Each row is a point. Examples show where two turns around zero, p and q, send a point. Where does a point land after both, in the order given? Backwards means that the second turn is done in reverse. Each puzzle has new turns, and all numbers are rounded.

Turn p:
[ 0.00 -0.06  0.54] -> [-0.27  0.05  0.47]
[ 0.09 -0.17 -0.58] -> [ 0.24 -0.29 -0.48]
[-0.25 -0.13  0.07] -> [-0.28  0.02 -0.07]
[ 0.15  0.36 -0.03] -> [0.31 0.23 0.07]
Turn q:
[0.23 0.38 0.48] -> [0.02 0.32 0.57]
[0.34 0.28 0.05] -> [0.11 0.41 0.14]
[-0.27  0.01 -0.16] -> [-0.24 -0.12 -0.16]
[0.17 0.02 0.08] -> [0.13 0.10 0.09]
[-0.27 -0.35  0.04] -> [ 0.00 -0.44 -0.06]
[-0.20 -0.33 -0.49] -> [-0.03 -0.26 -0.57]
Where do these land?
p, then q: [ 0.36 -0.15  0.18] -> [ 0.29 -0.22  0.24]
p, then q backwards: [-0.48  0.02  0.04] -> [-0.14  0.36 -0.29]
p, then q: [0.11 0.13 0.11] -> [0.05 0.08 0.18]
p, then q backwards: [ 0.47 -0.10 -0.19] -> [ 0.09 -0.48  0.17]
q, then p backwards: [-0.72 -0.07 -0.11] -> [-0.25 -0.69  0.02]
p, then q: [ 0.26  0.16 -0.03] -> [0.24 0.15 0.12]

Turn p:
[0.31 0.23 0.22] -> [0.16 0.06 0.41]
[ 0.08 -0.10  0.21] -> [-0.09 -0.15  0.17]
[-0.09  0.19  0.18] -> [-0.13  0.18  0.16]
[-0.30 -0.32 -0.61] -> [ 0.06 -0.09 -0.74]
Turn q:
[-0.02  0.27 -0.27] -> [-0.17 -0.05 -0.34]
[ 0.28 -0.28 -0.25] -> [ 0.28 -0.37 -0.04]
[ 0.11 -0.02  0.61] -> [0.25 0.48 0.31]
[-0.37  0.02 -0.09] -> [-0.37 -0.06  0.08]
Where do these land?
p, then q backwards: [-0.38 -0.05  0.10] -> [-0.29  0.26 -0.09]
q, then p: [0.24 0.45 0.20] -> [ 0.39  0.39 -0.04]
p, then q: [0.52 0.20 0.36] -> [0.38 0.45 0.30]
p, then q: [-0.15 -0.12 -0.19] -> [-0.08 -0.23 -0.12]
p, then q: [-0.18 -0.44 -0.10] -> [-0.15 -0.45  0.13]
p, then q: [-0.04 -0.04 -0.36] -> [ 0.07 -0.24 -0.27]

Turn p:
[-0.26  0.04  0.08 -0.26] -> [ 0.00  0.03 -0.09 -0.37]
[-0.02 -0.32 -0.17 -0.15] -> [-0.12 -0.29 -0.24 -0.01]
[ 0.55  0.16 -0.23  0.09] -> [ 0.28  0.10 -0.14  0.53]
[ 0.11 -0.11  0.37 -0.24] -> [ 0.32 -0.24  0.12 -0.21]
[-0.26 -0.29  0.13 -0.19] -> [-0.12 -0.28 -0.02 -0.34]
[ 0.22 -0.02 -0.39  0.18] -> [-0.12  0.04 -0.19  0.43]
[-0.35  0.53  0.20  0.56] -> [-0.24  0.63  0.55 -0.04]
Turn q:
[ 0.21  0.06 -0.03 -0.05] -> [ 0.13  0.06 -0.06  0.17]
[-0.16  0.08  0.49 -0.36] -> [ 0.19  0.38  0.34 -0.32]
[-0.18  0.16  0.12  0.27] -> [-0.33  0.04  0.19  0.04]
[ 0.39  0.14 -0.77  0.32] -> [-0.17 -0.26 -0.65  0.58]
[ 0.29 -0.10  0.15  0.00] -> [ 0.25 -0.05  0.14  0.18]
[-0.63 -0.07  0.04 -0.13] -> [-0.26  0.04  0.03 -0.59]
[ 0.08 -0.28  0.00 -0.06] -> [ 0.21 -0.20  0.01 -0.07]
Where do these land?
p, then q: [-0.46 -0.34 -0.24  0.18] -> [-0.26 -0.06 -0.04 -0.59]
p, then q: [ 0.26  0.19  0.06 -0.01] -> [0.03 0.02 0.05 0.32]
q, then p: [ 0.09  0.42  0.21 -0.08] -> [0.10 0.42 0.21 0.00]
q, then p backwards: [-0.49 -0.59  0.13 -0.02] -> [-0.36 -0.38  0.50 -0.28]
p, then q: [ 0.27  0.23 -0.23 -0.29] -> [-0.03 -0.04 -0.34  0.38]
p, then q: [0.33 0.08 0.08 0.21] -> [-0.06 -0.09  0.26  0.29]

Turn p:
[ 0.65 -0.15 -0.25  0.24  0.07 -0.25] -> [ 0.28 -0.35 -0.06 -0.16  0.42 -0.47]
[-0.11 -0.07  0.37  0.38 -0.14  0.07] -> [-0.08 -0.35  0.09  0.34  0.00  0.27]
[ 0.19  0.07  0.59  0.19 -0.45  0.14] -> [ 0.10 -0.49  0.47  0.06 -0.04  0.41]
[-0.49  0.22  0.01 -0.42 -0.02  0.29] -> [-0.10  0.51  0.02 -0.04 -0.41  0.32]
[-0.18 -0.04 -0.35  0.03 -0.06 -0.51] -> [-0.35 -0.08 -0.22 -0.11 -0.16 -0.45]
[ 0.19 -0.13 -0.16 -0.18  0.58 -0.21] -> [-0.07  0.35 -0.11 -0.05  0.49 -0.33]
[-0.25 -0.27  0.12 -0.14 -0.02  0.22] -> [-0.13  0.10 -0.18 -0.03  0.01  0.40]
[ 0.00  0.37 -0.34 -0.10  0.05  0.25] -> [ 0.36  0.31 -0.03  0.00 -0.28 -0.16]
Turn q:
[-0.13 -0.28 -0.21  0.05 -0.04  0.38] -> [ 0.07 -0.15  0.01  0.22 -0.03  0.46]
[-0.03 -0.05 -0.11 -0.09 -0.46 -0.08] -> [ 0.00  0.37  0.13 -0.06 -0.22  0.18]
[ 0.19 -0.48  0.21 -0.40  0.16 -0.23] -> [-0.21 -0.28 -0.15 -0.60 -0.18  0.12]
[-0.03  0.13  0.23 -0.22  0.52  0.01] -> [-0.27 -0.35 -0.07 -0.12  0.35 -0.22]
[-0.44 -0.11  0.00 -0.14  0.20 -0.08] -> [-0.46 -0.15 -0.09  0.15 -0.07  0.04]
[ 0.48  0.59 -0.58  0.28 -0.17 -0.16] -> [ 0.57  0.67 -0.35  0.14  0.31 -0.22]
[-0.03  0.21  0.30 -0.06  0.03  0.21] -> [-0.04 -0.11  0.33  0.00  0.22 -0.12]
[ 0.34 -0.36 -0.26  0.41 -0.33  0.09] -> [ 0.60  0.08 -0.10  0.03 -0.37  0.28]
[-0.36  0.36  0.41  0.17  0.09 -0.13] -> [-0.26 -0.07  0.29  0.25  0.00 -0.52]
Where do these land?
q, then p: [ 0.28 -0.35 -0.31 -0.65  0.03  0.19] -> [ 0.36  0.66 -0.21 -0.18 -0.05  0.34]
q, then p: [ 0.18  0.08  0.06  0.01 -0.05  0.17] -> [ 0.07  0.05  0.13 -0.02  0.22  0.02]
q, then p: [-0.29  0.42  0.13  0.29 -0.21 -0.29] -> [-0.29 -0.31  0.33  0.26 -0.20 -0.31]
q, then p: [-0.27 -0.02  0.09  0.11  0.11 -0.03] -> [-0.17 -0.20 -0.14  0.12 -0.06  0.03]
p, then q: [ 0.22 -0.55  0.08 -0.08 -0.50  0.08] -> [-0.17 -0.26 -0.08 -0.23  0.12  0.67]
p, then q: [-0.03 -0.08  0.53  0.06 -0.28 -0.09] -> [-0.11 -0.43  0.33  0.08 -0.15  0.21]
p, then q: [ 0.03  0.40 -0.18  0.25  0.46 -0.42] -> [-0.05  0.12 -0.23  0.07 -0.35 -0.67]
q, then p backwards: [-0.11  0.11 -0.39  0.00  0.44  0.39] -> [ 0.02 -0.46  0.20  0.41  0.29  0.15]

Turn p:
[-0.18 -0.36 -0.07 -0.16 -0.10  0.07 -0.44 -0.25] -> [-0.11 -0.32  0.01 -0.17  0.09  0.00 -0.42 -0.37]
[-0.22  0.14  0.02  0.08 -0.35 -0.07  0.09  0.25] -> [-0.22  0.14 -0.23 -0.14 -0.20  0.27  0.07  0.13]
[ 0.24 -0.17  0.37  0.07  0.28 -0.23  0.11 -0.45] -> [ 0.05 -0.32  0.47  0.17 -0.05 -0.25  0.34 -0.20]
[ 0.45 -0.05  0.10  0.38 -0.08  0.04 -0.40  0.53] -> [ 0.36  0.12 -0.19  0.12 -0.70 -0.17 -0.29  0.09]
[ 0.24  0.28 -0.52 -0.10 -0.13 -0.38 -0.19 -0.25] -> [ 0.02  0.15 -0.33 -0.41  0.17 -0.52  0.17 -0.21]
[ 0.05 -0.02  0.28 -0.56 -0.16  0.28  0.62 -0.19] -> [ 0.23 -0.21  0.37 -0.26  0.40  0.51  0.34  0.28]
[-0.19 -0.02 -0.26  0.35  0.10  0.16  0.55  0.08] -> [-0.06  0.03 -0.34  0.48  0.23  0.21  0.28  0.20]
[-0.10  0.12 -0.12  0.26 -0.21  0.25 -0.42 -0.09] -> [ 0.04  0.21 -0.23  0.01 -0.12  0.11 -0.25 -0.46]
[-0.23 -0.38  0.11  0.06  0.26  0.39  0.01  0.23] -> [ 0.01 -0.18  0.09  0.43  0.05  0.27 -0.40  0.16]
[-0.05  0.47  0.08 -0.40  0.38 -0.52  0.07  0.15] -> [-0.32  0.38  0.37 -0.24  0.12 -0.43  0.16  0.41]
Turn q:
[ 0.21  0.08  0.06 -0.22 -0.23  0.17 -0.25  0.43] -> [ 0.25  0.20  0.10 -0.41 -0.10  0.05 -0.30  0.23]
[ 0.11 -0.01  0.18  0.00  0.20  0.19 -0.06  0.41] -> [ 0.15 -0.01  0.30 -0.17  0.13 -0.01 -0.01  0.37]
[-0.30 -0.06  0.05 -0.06  0.09 -0.77 -0.25  0.01] -> [-0.26 -0.09 -0.30 -0.04  0.27 -0.68 -0.17 -0.15]
[ 0.31 -0.11 -0.80 -0.21  0.40  0.16  0.29  0.03] -> [ 0.37 -0.16 -0.46 -0.24  0.28  0.45  0.60  0.04]
[ 0.39 -0.16  0.13 -0.14 -0.23  0.16  0.11  0.36] -> [ 0.43 -0.16  0.18 -0.27 -0.24  0.09 -0.17  0.15]
[ 0.22  0.03  0.06  0.25 -0.15  0.15 -0.35 -0.18] -> [ 0.15  0.24 -0.01  0.32  0.02  0.15 -0.33  0.03]
[ 0.25  0.04  0.15  0.27 -0.18 -0.27  0.19  0.48] -> [ 0.22 -0.22 -0.03 -0.01 -0.34 -0.34 -0.10  0.44]
[-0.67  0.17  0.09  0.22 -0.21 -0.01  0.17 -0.32] -> [-0.74  0.03  0.02  0.24 -0.26  0.00  0.05 -0.17]
[-0.05  0.28 -0.09 -0.11  0.30  0.09  0.13 -0.91] -> [-0.11  0.34 -0.02  0.46  0.13  0.16  0.51 -0.64]
[-0.47 -0.27  0.17 -0.01 -0.01  0.11  0.03 -0.30] -> [-0.45 -0.19  0.21  0.11  0.10  0.12 -0.08 -0.31]
Where do these land?
q, then p: [ 0.59  0.05 -0.10 -0.33 -0.62  0.19 -0.03  0.25] -> [ 0.65  0.07 -0.08 -0.69 -0.09  0.01 -0.13 -0.13]
q, then p: [-0.27  0.06  0.22  0.18 -0.01 -0.37 -0.12 -0.33] -> [-0.48  0.02 -0.10  0.15 -0.09 -0.18  0.14 -0.30]
p, then q: [-0.36  0.34 -0.24  0.09  0.08 -0.10 -0.02  0.12] -> [-0.38  0.28 -0.17 -0.05  0.04 -0.07  0.24  0.15]
p, then q backwards: [ 0.07  0.07 -0.02  0.08  0.58 -0.24 -0.30 -0.21] -> [-0.09  0.12  0.56  0.01  0.13 -0.38 -0.12 -0.17]
q, then p: [-0.16 -0.01 -0.14  0.34  0.10  0.07 -0.04 -0.29] -> [-0.11  0.11 -0.20  0.41  0.04  0.11 -0.02 -0.12]
p, then q backwards: [ 0.47  0.06  0.35 -0.49 -0.41  0.31  0.27  0.50] -> [ 0.55  0.03 -0.16 -0.11 -0.12  0.57  0.12  0.69]
p, then q backwards: [-0.13 -0.23 -0.06 -0.37 -0.14 -0.10  0.31  0.01] -> [-0.19 -0.27 -0.19  0.02  0.22  0.11  0.07  0.35]
p, then q: [-0.28  0.13 -0.06  0.17  0.49  0.24 -0.31 -0.53] -> [-0.22  0.24  0.10  0.71  0.29 -0.22  0.12 -0.17]
q, then p: [-0.07  0.12  0.04  0.42  0.18  0.02  0.21 -0.09] -> [-0.14  0.00 -0.21  0.33 -0.20  0.17  0.15  0.13]
q, then p: [ 0.16 -0.51  0.24 -0.36 -0.50  0.11 -0.10  0.70] -> [ 0.27 -0.36  0.35 -0.65 -0.21 -0.07 -0.66  0.04]
p, then q: [-0.03 -0.08 -0.24  0.26  0.25 -0.16  0.12 -0.13] -> [-0.15 -0.24 -0.25  0.25  0.06 -0.13  0.14  0.10]
